Every row gives one point. Each copy is the shape, with its points in the same order, stretched, turned, moved and blurred by noise. Is it also mirrored, or only turned?
(in the rows, 128 means zero)

Shape (6 x 3)
[[118 178 147]
 [123 144 171]
 [113 198 109]
 [125 115 108]
 [194  62 122]
 [152  40 131]]
Copy 1 (6 x 3)
[[ 52 125 134]
 [ 80  88 145]
 [ 41 169 117]
 [120 128 110]
 [158  75  49]
 [191  67  99]]
Copy 1 is: mirrored
Copy 2 (6 x 3)
[[152 197 143]
 [129 172 178]
 [166 207 101]
 [122 133 112]
 [164  49 161]
 [102  57 169]]
Copy 2 is: only turned

Shape (12 x 6)
[[121 119 141 145 110  90]
 [ 84 170 160 143 138  98]
 [133 168 147  94 107 196]
 [146 136 166 151 123 112]
 [139 123 155 149 153 123]
 [125 139 164 149 110  89]
 [142 153  82 156 191 171]
 [129 128 139 141 109 139]
 [ 75 114 129  88 129  90]
 [ 90 123 133 158 124  96]
 [110 111 147  66 109 170]
 [157 121  29 127 129  95]]
Copy 1 (12 x 6)
[[141 111 117 149 118 114]
 [100 142 121 150 149  96]
 [ 99 163 179  89 156 181]
 [127 111 161 158 129 122]
 [137 111 159 156 163 109]
 [117 111 128 157 106 110]
 [179 171 172 155 228 151]
 [136 124 136 130 138 150]
 [138 124  95  94 138  76]
 [135 114  93 154 137 109]
 [110 117 148  51 154 143]
 [249 158 112 125 131 119]]
Copy 1 is: only turned
Copy 2 (12 x 6)
[[151  68 147 158 127 106]
 [176  43 143 127 109 149]
 [140 162 132 108  72 149]
 [191  97 139 143 137 118]
 [170 105 128 126 158 133]
 [184  70 151 150 120 109]
 [136 130  30 107 154 147]
 [148 116 129 151 113 126]
 [ 92  49 172 116 121 119]
 [140  48 131 159 127 133]
 [ 87 141 176 103 101 140]
 [ 81  91  39 141 133  50]]
Copy 2 is: mirrored

Shape (11 x 8)
[[118 121 132 112 134  93 138 138]
 [115 119 148 155 130  91  59 119]
 [121 113 139 168 128 138 111 136]
 [143 138  82 165 130 116 158  33]
 [140 232  61 130 142 185 168 127]
 [ 82 113 112 124  84 135 115 141]
 [138 140 137 127 113 178 129 118]
 [146 168 125 145  84  84 137 125]
 [156 105 137 104 144 148 129 142]
 [ 27 150 141  91 101 181 164 130]
 [139 143 124 166 131  83 132 137]]
Copy 1 (11 x 8)
[[120 124 115 131 143  95 131 137]
 [113 147 162 145 131 153 164 158]
 [136  80 135 142 114 137 134 134]
 [185 115 117 141 173 138 156  26]
 [160 110  36 122 117 152  41  38]
 [113  84  74 118 115 130 166 130]
 [147  69  96  99 134 140 105 118]
 [140 157 115  95  95 103 140  98]
 [158  87 114 123 154 110 103 153]
 [ 47  45  55  99 142 121 120 105]
 [136 142 140 142 103 113 132 107]]
Copy 1 is: mirrored
Copy 2 (11 x 8)
[[129 146 163 119 149 100 123 137]
 [127  92 132 135 118  55 118 108]
 [108  84 121 159 129 105 124 135]
 [ 74 149  83 103 187 138 166  47]
 [ 93 206  55 164 161 187  79  98]
 [ 92 151 167 124  88 127 113 127]
 [108 114 119 128 120 155  93 116]
 [166 169 140 136 142 145 171 101]
 [125  95 121 102 150 120  97 167]
 [ 65 184 218 149  86 160  32 102]
 [143 138 135 149 171  92 163 124]]
Copy 2 is: only turned
Copy 3 (11 x 8)
[[123 135 125 109 129  62 134 126]
 [118  94 124 159 206  81  84 131]
 [110  80 136 143 139 122 119 154]
 [170 147 167 123 150 148 168  62]
 [ 91 249 120 104 106 200 196 153]
 [ 92 113  72 143 104 112  98 113]
 [ 96 129 135  82 119 160 102 144]
 [ 75 173 167 147 133  80 121  99]
 [147 117 135  85 108 110 106 169]
 [ 41 119  35  55  92 147 136 112]
 [110 137 164 160 150  76 155 133]]
Copy 3 is: only turned

Shape (17 x 11)
[[172 169 154 150 147 146  43 153  79 105 165]
 [154 123 133 121 118 129 105  64 156 159 150]
 [125  80  69 109 107 201 157 103 116 191 131]
 [136 117  67 161 175 197 159 148 156 135 139]
 [191 100 148 157 116 118  50 177 134 114 140]
 [154 101 130  95 130 139 122  99 135 115 166]
 [159  74 146 116 135 144  50 187 124  91 154]
 [108 102  84 113 154 165 122  95 142 171 138]
 [185 138 106 108  98 133 105  98 132 138 132]
 [147 185 107  84 134 110 170  97 127 178 132]
 [167 114 119 102  83  95 147  99 115 156 189]
 [194 113 161 106 103 149 136 119 127 204 168]
 [141 121 177 145 128 168  99 126 106  56 129]
 [160  93 157 120 135 102 152  96  90 157 139]
 [126 117  73 142 128 150 122 147 144 153 105]
 [195  89 146 110 149 151  67 172 121  94 122]
 [ 71 125  96 116 130 185 160 127 168 151 123]]
Copy 1 (17 x 11)
[[126 203 110 117 145 211  98 149  97 182 119]
 [116 173  92 114  75 119 143 110 123 112  81]
 [ 95 143 144 137 123 138 137  36 136  58 142]
 [129 153  91 137 193 141 177  84 146 103 172]
 [201 183 105 146 118 185 115 147 115 130 100]
 [125 156  96  91  92 146 104 118 134 105 131]
 [186 175 120 120 119 206  85 138 159 132 137]
 [100 150 110 137 122 126 138  72 170 110 133]
 [139 172 109 118 123 134 105 101 102  95  78]
 [110 134 122 113 130  59 116  87  97 131 128]
 [125 169 101 126  65  99  90 116  80  76 135]
 [146 176 134 103  56 117 140  64  78 117 127]
 [124 136 127  78 129 214 125 186 124 130 120]
 [111  95 104 124  60 130 113 117  82 122 139]
 [148 144 126 164 171 123 141  96 147  94 124]
 [187 148 110 107 134 204  93 115 138 142 112]
 [118 140 156 116 157 104 170 103 182  96 157]]
Copy 1 is: mirrored
Copy 2 (17 x 11)
[[162 173 139 143 160 203 124 171 119 160 150]
 [213 122 141 133 111 117 122 149 140 128 146]
 [190 101 167  66  82 153 157  75 153 142 114]
 [171 103 104 105 150 187 125  61 167 135  96]
 [169 124  89 126 152 180 151 192 111 167 108]
 [181 105 152 136 143 131 153 140 131 115 141]
 [141  83 124 110 169 195 149 180 109 154 106]
 [173  85 143  80 110 155 105  99 152 121 126]
 [207 158 142 124 126 137 164 155 131 108 126]
 [171 181 143  96 144  87 136 105 137  86 140]
 [189 147 151 116 129  93 195 154 144 122 177]
 [218 135 152 100 139 100 169 130 103 173 155]
 [143 133 148 193 130 178 135 153 138 149  96]
 [153 122 111 137 104 108 149 125  98 144 147]
 [157 119 109  77 115 168 129 114 163 124  81]
 [155 101 109 127 166 187 146 160  80 141  91]
 [148 106 164  78 123 135 112  90 191 123  82]]
Copy 2 is: only turned
Copy 3 (17 x 11)
[[113 158 132  83 134 169  71 143 133 152  53]
 [163 137 130 139 127 121 143  93 192 144 117]
 [194 102  99 176  76 152 145  86 129 183 141]
 [183 115 107 149 157 188 165 112  92 155  94]
 [152 103 122 107 155 132  73 174 162 122  60]
 [150 121 115 126 141 137 114  71 157 118 127]
 [132  80 106 114 161 135  41 132 134 131  69]
 [151 122 101 160 125 128 165  74 124 187 113]
 [159 128 111 114  96 139 133 119 179 109 103]
 [128 139 114  91  99 158 200 110 166 138 161]
 [166 140 100 131 114 131 108 116 194 127 185]
 [203 110 136  88 120 153 118 106 202 167 148]
 [129 135 177 128 137 136  75  95 109  93  84]
 [180 142 126  91 134  86 130 102 139 142 155]
 [150  92 104 155 112 149 168 153 118 149 102]
 [160  89 111  82 139 140  79 119 128 113  48]
 [126  80 131 176 117 161 165  96 115 156 142]]
Copy 3 is: only turned
Copy 4 (17 x 11)
[[171 190 211 144 137 181 107 161 162 116 219]
 [122 105 155 190 158 117 116  90 179 119 124]
 [113 128  57 201  96 124  91  73 129 205 146]
 [122 116  79 162 155 167 153 100  60 206 158]
 [186  99 168 155 157 171  82 170 146 104 212]
 [118 101 166 178 111 115 133  91 138 111 183]
 [142  93 180 131 107 186  87 135 127 108 249]
 [ 68 123 114 180 134 144 103  80 111 164 128]
 [170 136 137 184 144 118  97  83 145  98 137]
 [127 165 126 137 153  42 128  95 135 123 105]
 [121 121 134 213 128  56 124 137 177  79 158]
 [155 108 132 181 154  51  88 117 194 161 193]
 [173 121 210 125  86 189 169 142 143 156 179]
 [135 115 193 192 115  56 106 153 143 147 138]
 [122 133  80 147 141 160 105 127  89 155 119]
 [183  98 182 139 123 157  88 117 108 133 230]
 [ 82 114  70 112 123 156 161  98 124 176 111]]
Copy 4 is: only turned
